Each row is a point. Each copy is the shape, with its points in the same order, turned, moved and blurred by noise. Some copies are also mirrored. Which?

Shape:
[[231, -156, 272],
[-260, -227, -173],
[90, 144, -144],
[10, -90, 57],
[-127, 80, 102],
[-35, 34, -305]]
Copy 1:
[[361, -52, -71],
[-275, -89, -69],
[33, 305, -46],
[71, 21, -41],
[38, 100, 187],
[-147, 270, -131]]
Copy 1 is: only turned
Copy 2:
[[335, 196, 185],
[-333, 96, 133],
[28, -79, -172],
[65, 33, 87],
[42, -177, 145],
[-193, -11, -189]]
Copy 2 is: mirrored

Shape:
[[30, -52, -91, -183],
[173, -265, 161, -272],
[383, 220, -45, -42],
[-246, 41, -127, 21],
[-330, 220, -88, -178],
[45, 73, -2, 59],
[-130, 90, 38, -116]]
Copy 1:
[[59, -105, -147, -60],
[168, 172, -22, -232],
[-370, -63, -50, -188],
[58, -225, -171, 283],
[116, -417, -8, 220],
[-139, -37, -83, 113],
[66, -180, 30, 123]]
Copy 1 is: only turned
Copy 2:
[[71, -20, -112, 138],
[66, -153, 92, 351],
[85, -408, -174, -97],
[-52, 234, -124, -132],
[210, 266, -81, -194],
[-64, -101, -59, -84],
[113, 80, 6, -59]]
Copy 2 is: mirrored

Shape:
[[-170, 342, 147, 108, 11, 116, 145, -84],
[-115, 139, 190, -171, -34, -354, 85, 118],
[-136, -39, 151, 68, 77, 63, 119, -37],
[20, -19, -210, 13, -426, -36, -84, 139],
[-392, -101, 65, -66, -208, 32, 6, -116],
[-144, -165, 46, -91, -137, -39, 197, 290],
[3, -92, -223, -327, 92, 105, 239, 15],
[-79, 113, -54, 210, 235, -12, 77, -195],
[-224, 21, -239, 171, -66, -228, 116, -152],
[-184, 70, -20, 14, 47, 35, -65, 168],
[31, 190, 192, 203, -62, -257, -174, -127],
[-40, 46, 260, -120, 45, -217, -160, 111],
[-283, -95, -126, 262, 158, -81, -70, -25]]
Copy 1:
[[61, 161, 290, -92, -75, 87, 392, 121],
[-173, 133, 144, -407, 3, -108, 92, -86],
[-157, -33, 74, -16, -48, -37, 321, 102],
[103, 218, -101, -40, 333, -14, -143, 70],
[-95, 233, -223, 2, 101, 11, 348, -75],
[-317, 163, -36, -53, 141, -160, 49, 135],
[-265, 145, 39, 175, -175, 168, -108, -100],
[53, -176, 290, 86, 41, 20, 301, -128],
[-42, 15, 144, 29, 333, 102, 231, -258],
[-24, 173, 111, 39, 52, -234, 162, 3],
[235, -152, 107, -334, 164, -94, 237, -75],
[10, 11, -22, -319, -79, -300, 100, -62],
[-15, -89, 122, 161, 243, -216, 339, -193]]
Copy 1 is: only turned
Copy 2:
[[249, -155, -89, 261, -112, -125, 73, 217],
[-54, 49, -246, 214, -398, 205, -3, 36],
[64, -131, -163, -42, -103, -114, 185, 64],
[-40, -157, 91, 63, -10, 126, -256, -288],
[-66, -53, -101, 129, -217, -233, 217, -249],
[-50, -108, -150, -7, -101, 249, 249, -191],
[125, 280, 101, -92, 0, 123, 253, -49],
[26, -20, -82, -4, 28, -215, 25, 322],
[-295, 13, 27, 215, -26, -140, 41, 134],
[58, -53, -292, 62, 27, -7, 43, -39],
[-55, -112, -247, 97, -316, -194, -299, 166],
[60, 62, -420, 12, -316, 27, -91, -8],
[-232, -97, -222, 32, 119, -259, 43, 134]]
Copy 2 is: mirrored
Copy 3:
[[-44, 173, 85, -124, -86, -54, -247, -390],
[37, 155, 211, -25, -272, -218, 181, -48],
[71, 95, 133, -63, 100, 34, -35, -220],
[-196, -22, -289, 273, -180, 49, 200, -140],
[-161, 2, 127, 3, 20, 87, 271, -391],
[-3, 110, -49, 67, 114, -186, 258, -69],
[-284, 228, -53, -192, 117, 152, 122, 134],
[213, 185, 83, -206, -114, 287, -117, -216],
[93, 289, -43, -58, -239, 271, 221, -284],
[71, -75, -79, -138, -4, -50, 71, -204],
[212, -7, 184, 143, -389, 86, -99, -197],
[102, -108, 252, 0, -189, -139, 73, 20],
[298, -16, -42, -146, -46, 244, 195, -277]]
Copy 3 is: only turned
